Each row is a point. Each copy is the shape, with its points in the same order, turned, moved and blurred by noise. Is it also mirrored, or only turned?

Shape (6 x 2):
[[-24  37]
 [ 14   7]
 [ 45 -11]
 [-28 -50]
 [-14  42]
 [-15  16]]
Copy 1 (6 x 2):
[[ 30  22]
 [-13   9]
 [-45   6]
 [  1 -65]
 [ 23  25]
 [ 13   6]]
Copy 1 is: mirrored
Copy 2 (6 x 2):
[[  4 -43]
 [  9   0]
 [ 22  36]
 [-67   6]
 [ 19 -43]
 [  2 -25]]
Copy 2 is: mirrored

Shape (8 x 3):
[[ 30  54  -1]
 [ 43  23  33]
 [-33  16 -17]
 [  3  39  30]
 [-33 -37 -52]
 [-11  -2  33]
 [  5  11  30]
 [-17 -11 -12]]
Copy 1 (8 x 3):
[[-47  16 -48]
 [-41 -28 -54]
 [-20  16  18]
 [-62  -7 -13]
 [ 56  14  16]
 [-23 -41   4]
 [-36 -30 -10]
 [  6 -10   7]]
Copy 1 is: mirrored
Copy 2 (8 x 3):
[[ 62  24  22]
 [ 57 -23   4]
 [-14  32  -4]
 [ 25  -8  30]
 [-29  43 -62]
 [  0 -22  -2]
 [ 19 -16   3]
 [ -8  16 -28]]
Copy 2 is: only turned
Copy 3 (8 x 3):
[[ -9 -10 -53]
 [-46   3 -30]
 [ 39  10   4]
 [-10  30 -33]
 [ 42 -25  52]
 [-13  36  12]
 [-21  23  -9]
 [ 16   0  19]]
Copy 3 is: mirrored

Shape (9 x 4):
[[-33 -33  -8  19]
 [ 24  36  31 -32]
 [ 11 -28 -42  14]
 [ 25 -28  -5   1]
 [-25  27 -16 -20]
 [-60   5 -46 -13]
 [ 18 -28  15 -36]
 [ 43  12  21  17]
 [-64   2  15 -20]]
Copy 1 (9 x 4):
[[-16 -33 -31  11]
 [  2  45  44   9]
 [ 28 -13 -38 -23]
 [ 26 -14   4 -16]
 [-24  36 -17   3]
 [-48  16 -59  -2]
 [ -3 -10  34 -26]
 [ 46  13  24  18]
 [-61   2 -12  26]]
Copy 1 is: only turned
Copy 2 (9 x 4):
[[ -5   3 -43  -1]
 [-24  16  68  38]
 [ 29 -22  -5 -17]
 [ 18 -31   5  28]
 [-22  31  24 -12]
 [-27  21 -12 -46]
 [-31 -33  20  32]
 [ 24   2  34  58]
 [-54  43 -19  -6]]
Copy 2 is: only turned
Copy 3 (9 x 4):
[[ -5 -27 -16 -16]
 [ 10  66  42 -14]
 [  2 -20   2  41]
 [  0 -10  31  17]
 [ -8  46 -19   5]
 [-36  20 -56   8]
 [-26   9  48  -7]
 [ 43  18  42   6]
 [-31  22 -29 -45]]
Copy 3 is: mirrored
Copy 4 (9 x 4):
[[-28 -17  -6 -65]
 [ 41  32  -7  20]
 [-27 -45  -7 -17]
 [ 14 -39  10 -17]
 [-25  18 -30   1]
 [-52   7 -48 -23]
 [ 44 -29 -21 -21]
 [ 15 -12  41   3]
 [-12  48 -39 -53]]
Copy 4 is: only turned

Shape (12 x 6):
[[  1  25 -27 -25  23  -8]
 [ -2  -9 -11 -10 -45 -39]
 [ -1  12  12 -20 -95 -12]
 [-28  11   5 -10  20  11]
 [-27 -18   9  36   9  17]
 [  0  -7  -4 -23  -6  25]
 [  5 -42  20  14  20  16]
 [ 13  -4 -23  26  20 -10]
 [  0  19  15 -12  15  -3]
 [ -9 -27  17 -27  19  17]
 [ -7  21 -20 -20  12  -1]
 [  6  -6  19 -22  15  16]]
Copy 1 (12 x 6):
[[ 12  -1   9 -33  15 -35]
 [ -1 -52  15   3 -11  17]
 [ 29 -49  39  42 -46  18]
 [-10  18 -12 -14 -18 -30]
 [-13  17 -49  -1 -23   8]
 [  3  21  16   4  -6  -1]
 [-31  27 -31  17  11  12]
 [  6  -7 -35 -18  26   3]
 [ -5   0  -8   4   2 -39]
 [-34  30   7   7  -1  -9]
 [ 10   0   5 -24   1 -27]
 [-15  22   5  14   8 -21]]
Copy 1 is: only turned
Copy 2 (12 x 6):
[[  2  48  19  -9 -31  12]
 [ 33  24  30  36  28 -12]
 [ 77   7  26  39  45  29]
 [ -3  13  10 -33  -3  15]
 [-18 -14 -22 -13  19   0]
 [ 36  18 -11 -19  -7   6]
 [  8 -21 -26 -18  -8 -29]
 [-18  19 -12  20 -21 -12]
 [  9   3  21 -12 -23  13]
 [ 27   2  -2 -42  -9 -18]
 [  7  36  15 -11 -17  14]
 [ 28  -1   1 -26 -23  -3]]
Copy 2 is: mirrored
Copy 3 (12 x 6):
[[ -7  -4 -20  -8  28  30]
 [ 21  -9  36 -10 -28  22]
 [ 38  33  64  23 -37  41]
 [-38  10   3  13  19   7]
 [-41   4   1  25 -19 -31]
 [-10  40   3  -4   4   7]
 [-21  19   1  -5  -1 -52]
 [  0 -17 -27   2  -7 -16]
 [ -6   5   6  15  31   2]
 [-28  31  13 -17  20 -17]
 [-12   4 -11   0  19  27]
 [-11  29  10  -1  28 -12]]
Copy 3 is: mirrored
Copy 4 (12 x 6):
[[ -5 -18  -9 -30  26   8]
 [ -9 -19 -25  28 -37   6]
 [  6 -27   6  43 -73  43]
 [-20 -11  32  -4  24  -2]
 [-10   2  30  47  27 -21]
 [ 13 -16  28  -6  -5 -11]
 [  8  18  21  21   9 -50]
 [ 12   2 -22  18  32 -18]
 [-12  13  15  -9   7   8]
 [ -6  -3  34 -11  -1 -35]
 [ -7 -19   1 -14  18  13]
 [  2  12  28 -15  -2 -18]]
Copy 4 is: only turned

Shape (9 x 6):
[[ 51  -6  23 -20  11 -10]
 [-17  16 -49  28 -26 -21]
 [-19  20  21  47 -63   3]
 [ 10 -36 -17  24  10 -23]
 [ 15 -38  16 -20  30 -35]
 [-26  25 -11  43   9 -14]
 [-33  42   1  31 -54   4]
 [ 11 -40  10 -35  23   8]
 [ 40 -22  26  -6  13  31]]
Copy 1 (9 x 6):
[[-16   0  47 -19  35   6]
 [  9 -18 -32  12 -43   9]
 [-32  40 -12  32 -48  50]
 [-15 -51  27  10 -20  10]
 [-22 -30  64  -7   0 -21]
 [-43 -19 -31  26 -27  -2]
 [-18  40 -39  33 -40  25]
 [  1 -15  65  23  22 -10]
 [-20  -4  48  20  44  28]]
Copy 1 is: mirrored
Copy 2 (9 x 6):
[[ 36  18 -37  18 -32 -16]
 [-41 -50   0 -29  -8  -6]
 [-77   6  15   5 -29  24]
 [ -3 -40 -14  21  -9 -41]
 [ 38 -13  -3  27 -35 -53]
 [-39  -7   7 -30  -8 -35]
 [-62  10  27 -22 -20  29]
 [ 48  -7   3  38  -3 -27]
 [ 25  31 -28  42   0 -13]]
Copy 2 is: only turned

Shape (14 x 8):
[[ 15  11  12 -17 -21 -26 -11 -13]
 [-37 -39  -5  17  -6  15 -59  11]
 [  3  30 -50 -26 -17  -4 -17 -36]
 [  8 -45  -7 -52   5 -40 -14  25]
 [ 51  17  35 -25 -35  36 -19 -40]
 [-46  22  32 -38 -33 -54  24   2]
 [ 38 -16 -38 -37  -1  -2  16   7]
 [ 35 -32  17  28  22  16 -19  29]
 [-21  22  16  -3   7 -19 -11  30]
 [ -8  22 -33 -32 -37  20 -25  19]
 [-17  19  -3  28 -16 -33  -5  34]
 [ 50 -14  18  13  31  32 -38 -33]
 [ 23 -56  31  34 -44 -53  -3   8]
 [-43 -20 -33 -10   3  23 -19   8]]
Copy 1 (14 x 8):
[[ 36  -7  25  10   0 -37  -6   3]
 [-13  15  23  55 -11  17 -53 -33]
 [-24  -7  25  -8  10 -63 -23  17]
 [ 31 -42   9  64  42 -10 -17  12]
 [ 39  16  41 -17 -37 -13 -18  59]
 [ 50 -62  25 -13  12 -28   4 -51]
 [  2 -27 -22  29  16 -31  -6  48]
 [ 31  39 -30  52  -7  15 -21  13]
 [ 39  -3 -11   7  16 -18 -32 -36]
 [ -3 -31   4   6 -15 -39 -65   9]
 [ 31   0 -20  24  -8 -41 -21 -50]
 [ 17  67  16  21   3  10 -14  46]
 [ 52  -2  14  82 -39 -17  34 -22]
 [-34 -15  -1  23   9   6 -44 -17]]
Copy 1 is: mirrored
Copy 2 (14 x 8):
[[ 17  15 -18 -10 -10 -24 -35 -14]
 [-35  11 -25  17 -59  34  17   6]
 [ 49   9 -13 -57 -25   8   1 -32]
 [ -3  28 -62   8  13 -36  30   0]
 [ 21 -16 -40 -44  -6   9 -84  22]
 [ 47  60  22  30  -7 -56 -23  17]
 [ 34 -25 -45 -22  25 -10  16  -9]
 [-45 -32 -30  17  15  31 -11  -4]
 [  6  33   9  22   2  13 -15 -11]
 [ 56  12 -36   1 -30  26  -1 -11]
 [  9  11  15  38 -16   5  -8 -36]
 [-43 -24 -28 -52   9  32 -36  -3]
 [-34 -35 -22  36 -32 -66 -21 -10]
 [  7   8  -9  -5 -25  32  38  10]]
Copy 2 is: only turned
Copy 3 (14 x 8):
[[ 20  10 -15  -1  15   0   0  21]
 [-13  -1 -53 -46  24  40  12 -45]
 [ 35 -34   2 -16  41  -6  48  11]
 [ -3  28   2 -62  48   0 -20  14]
 [ 19  25   8  44  -9 -34  12 -35]
 [ 68  44 -28 -17  30  50 -13  45]
 [ 10  -2  42 -39   4 -18  12  11]
 [-36  -9 -10 -31 -25   0 -33 -28]
 [ 35 -13 -28 -25   7  30 -39   8]
 [ 56  -2 -15 -39  15 -17  19 -26]
 [ 32 -10 -50 -38 -16  28  -9  23]
 [-48 -26   2  22   6 -14 -16 -33]
 [-34  62 -49 -28 -23  11  -2  36]
 [ 17 -11  -6 -53  25  48  20 -37]]
Copy 3 is: only turned
Copy 4 (14 x 8):
[[-46  -1  11  20  -7  -9   7 -16]
 [ 16  34  10   9 -52 -43 -37 -24]
 [-24  -3 -47  43  12 -33  -3   4]
 [ -8  48  49  11  10 -41  29   1]
 [-53 -47 -21 -25 -41 -16  21   6]
 [-44  41  20  61 -24  45  29 -29]
 [  7  -9  11  16  30 -31  32   7]
 [ 10 -17  51 -29 -10 -24 -34  -7]
 [-17  15  42  42 -18  15 -25   2]
 [ -7 -14  -8  62 -32 -33   9  14]
 [-17  -3  44  54  -9  -2 -31 -34]
 [-21 -23  -1 -57 -10 -22 -35  11]
 [-24   3  62  -6  -7 -30   6 -90]
 [ 39  29 -11  29 -25 -24 -19   1]]
Copy 4 is: mirrored

Shape (14 x 9):
[[ 14 -13 -12  17   5   1  -7  14   8]
 [-10  50 -19   6  14 -15  17 -30 -33]
 [  4  79  29 -25 -11 -15  39 -30 -20]
 [ 11  -5  29  16 -27 -28 -27   6   9]
 [-23  26 -39  32 -11  -8   5   4   6]
 [ 20   9  28  -7  41  -6  43  -3  -3]
 [ -5  -9  -2  13   8  12 -16  38   0]
 [-21 -30  38   5  39  39  37  32  -9]
 [-23  50  -3  -9  32  12 -13 -47   1]
 [  0  36 -22  34   8 -33 -26 -16   9]
 [ 45  -6   2  31  40  68 -14  13  -3]
 [ -5  22  -3 -21  11  -6  46 -38 -48]
 [ -2   9 -26  -7 -24 -35 -37  13  43]
 [ 12  36  15 -20  48  -2  36   2 -59]]
Copy 1 (14 x 9):
[[ 22 -10   3   9  -9 -13   7  -5  -4]
 [-18 -17  10 -64 -18   7 -30  10  13]
 [-23 -48 -24 -95  15  11 -15  -7  10]
 [ 44   2 -52  -8  10   4 -18 -20  12]
 [ 21  -7   2 -31 -48  15 -15 -10 -24]
 [-17 -31   1 -15  46   3   1  23 -13]
 [ 25 -25  -8  23 -15 -15 -21 -25 -13]
 [-42 -35 -15  49  20  -1   0  -9 -42]
 [-15 -12  38 -55  16   5 -30 -31  12]
 [ 40   2   8 -36 -14  11 -35   1  10]
 [  4 -60  33  54   3  14   3  -2  18]
 [-53 -13 -14 -52  -6 -13   4  22  17]
 [ 65  14  -8 -30  -1 -25  -6 -43 -16]
 [-44 -48  -5 -36  19 -24 -36  38   5]]
Copy 1 is: only turned
Copy 2 (14 x 9):
[[  2  -2 -22  20  -8  32  -2 -20  -2]
 [-47   1  41  33 -12 -15 -18   8  -5]
 [-23  44  67  -4 -15 -11  -5  46 -16]
 [ 15  22 -27  16  -8  29 -40  19   5]
 [-38  -3   4  49  -5  40   4   7  20]
 [  0  -3  22 -29   3   3   8 -10 -35]
 [ 22 -10 -18  33  11  31  14 -11   5]
 [ 21 -13 -19 -16  38   6  56  -6 -30]
 [-41  32  40  31  35 -16 -15 -17   8]
 [-26  -1  15  41  -1  28 -47 -12  14]
 [ 11  21  -6  45  24  32  25 -58 -59]
 [-39   8  27   0 -24 -43   7  12 -27]
 [ 11  23  -9  26 -22  44 -30  -9  56]
 [  6 -12  58   9  -1 -40  16   1 -38]]
Copy 2 is: only turned
Copy 3 (14 x 9):
[[ -7  -9  12  12  20 -17  -3   3  -8]
 [  7  41  60  11 -21  20 -20 -19  24]
 [ 27  76  11  12 -53  27 -14  -5   5]
 [ 22   6  -7  12  10 -27 -48  18 -25]
 [-14  35  41  -2  23 -37 -13 -12  14]
 [  1   5  13  26 -35  27  15  33   9]
 [-34  -9   1  -2  30  -5  -9   2 -10]
 [-27  -4 -11   4  28  53  14  51  14]
 [  4  26  17  32 -20  15 -32 -38  52]
 [ -8  12  42  28  -4 -39 -47 -20  10]
 [-25 -24   1  69  38  26  31 -21 -14]
 [ 36  31  46  -8 -22  45   4  -2  25]
 [  0  -3  -5 -13  -3 -71 -30 -19   4]
 [-13  15  39   8 -40  66   5   5  -2]]
Copy 3 is: mirrored

Shape (15 x 11):
[[ -4 -33 -32  -4 -20   3  12 -21  47   7 -16]
 [ 27 -24  -4   2  -1 -25   2 -60   4   9 -25]
 [ 13 -19 -57 -18  19   4 -32  19  12  44 -20]
 [ 14   0  10  31   4  17  -2 -29 -33 -16 -67]
 [-14 -28  73   7   4 -29  52  48 -76  20  25]
 [ -2  -7   6 -25 -46  11  16  27 -40   8   7]
 [ 23 -23 -23  16   9 -39  19 -83 -39 -66 -21]
 [  8  -1   1  28 -23 -28 -10 -53 -22  -5 -12]
 [ -2 -10  65 -45  27 -10  30  42 -15 -17  64]
 [ 43   1 -31   1 -21 -26 -24  -5  22  10  -1]
 [-47 -19  48 -19 -15 -32 -18  43 -28 -24  -4]
 [-25 -14 -63   3  19  20   6  24  27  44  16]
 [-12  29 -21 -12  11 -26  23 -11  13   4 -16]
 [ 44 -18 -47  50 -30  -6   8  10  30   6  -8]
 [ 15  -3 -27  41   6  14  -9 -51  -2   9   7]]
Copy 1 (15 x 11):
[[-14  -9  44   0  40 -31 -36  -4  15 -40  39]
 [  0 -26  63  20  -6  -1   0  -3  19 -44  -6]
 [ 24  38  51 -54  42 -15  -4  15  13 -28   4]
 [-10 -21  48   7 -21  16  58  22  16  -2  23]
 [-47   5 -81  32  17   6  61 -16   1 -28 -54]
 [-57  39  -2  13  24   5  13  -5  15   7 -12]
 [  9 -71  49  31 -16  46   8 -53  48 -19  -5]
 [  6 -27  52  24  -5  -9  12 -18   8  -4  -9]
 [-49   8 -78 -16   6  34 -28   4 -18 -25 -26]
 [ 13  36  43 -15  -9 -11 -21 -29   3 -31   6]
 [-45  -4 -46  -9 -16 -38   6  19  39  22 -30]
 [ 20  25  14 -30  82 -30 -19  11  -2 -10  22]
 [ 31   8   5  26  14   3 -20  18  20 -17  10]
 [ 16  20  42  -8  21 -29   2 -51 -12 -26  44]
 [ 17 -25  67   0  30  -3  10 -14 -31  -6   8]]
Copy 1 is: only turned
Copy 2 (15 x 11):
[[-48  24  33  -3  44 -10 -12  21 -14   3 -31]
 [-20   1  53 -34  46 -27  -1 -16 -17 -42  -1]
 [-20  57  33  -3  21  53  14  -3  11 -14   3]
 [-20 -15   5 -45  14 -26 -18   4  51 -61 -16]
 [-42 -39 -23 -44 -89  -4   7 -38 -23   4  38]
 [-34 -19   0 -33 -18  29 -41 -23   4  26  24]
 [ -3  -5  31 -23  42 -65 -61  -2 -14 -88  26]
 [ -1 -38  18 -24  41 -31  -6  11   4 -29  24]
 [ -3  27 -47  -9 -57 -13 -18 -77 -42  26   6]
 [ 10  12  59   7  29  10   0 -12   9   8  10]
 [  6  18 -35 -58 -40 -28 -18   4   1  27  26]
 [-41  39  -7  33  15  50  -2  26 -13  -2 -27]
 [ 15   3  18 -16   5  17 -21  10 -31 -21 -32]
 [-36   7  75  36   7 -12  -8   8  29  -2 -19]
 [-27 -12  12  30  50 -14   1  -5   9 -43  -4]]
Copy 2 is: mirrored
Copy 3 (15 x 11):
[[ 15  17  21 -10  30   0 -37  20  39 -17 -29]
 [  6  35 -20 -31  42  26 -23 -29  26  18 -16]
 [ 13 -47 -21  18  39  29   2   5  17 -39 -27]
 [-11  56 -43 -17   5   5  34 -39  55 -18 -25]
 [-19 -18  -9 -54 -66 -49  26 -41 -44  11  36]
 [  0 -19  13  -2 -55  -4 -14 -35  16  -2 -20]
 [ 50  87 -43 -36   7  41   9 -18  21  46 -20]
 [  0  38   4 -22  13  19  25 -35  41  41 -19]
 [-39   4  -4   7 -61  -7 -23   7 -60  19  38]
 [  3   1   8  18  39  29  -9 -19   1  10 -55]
 [  4   0  -9  36 -39 -59  11 -18  -3  25  26]
 [ 13 -39  24   2  13  30  14  44  15 -51 -14]
 [ 17  33  21   7  13  28  -1 -20   6 -22  15]
 [  9  16  21 -21  33   5  11   1  -1 -20 -86]
 [ -6  24   2 -28  20  43  30  13  39  11 -32]]
Copy 3 is: mirrored
Copy 4 (15 x 11):
[[ 25 -18  35   0  25 -19  26  44  21  23   0]
 [ 26   4  39 -21   2 -17 -29  49  -2  23  36]
 [ -9  16  11 -17  13 -44  16  11 -20  28 -39]
 [ 40  -5  52  11 -48  10 -28   2 -30  18  27]
 [ 15   6 -50 -24 -26  70  18   8 -27 -84  43]
 [  2   2  -8  47   4  14  24  27 -31 -35  12]
 [ 35  10  51  -5  14  50 -39  42 -28  66  78]
 [ 31  25  23  16 -13  -1 -28  31   7  17  54]
 [-22 -53 -62 -16  23  59  -8  11  -6 -49  13]
 [ 17   6 -20  12   2 -32  -9  44  -1  47  -1]
 [-38   4  -8  15 -33  71   9  30  22 -26  -3]
 [  8  11   1 -13  47 -31  50 -22   7  17 -23]
 [-18 -17   9  -7  -3 -16  17   4  10  29  44]
 [ 75   5 -13  11  -1 -23  30  32  -1  51   2]
 [ 50  17  25   3  23 -17 -25  -7   3  27  24]]
Copy 4 is: mirrored
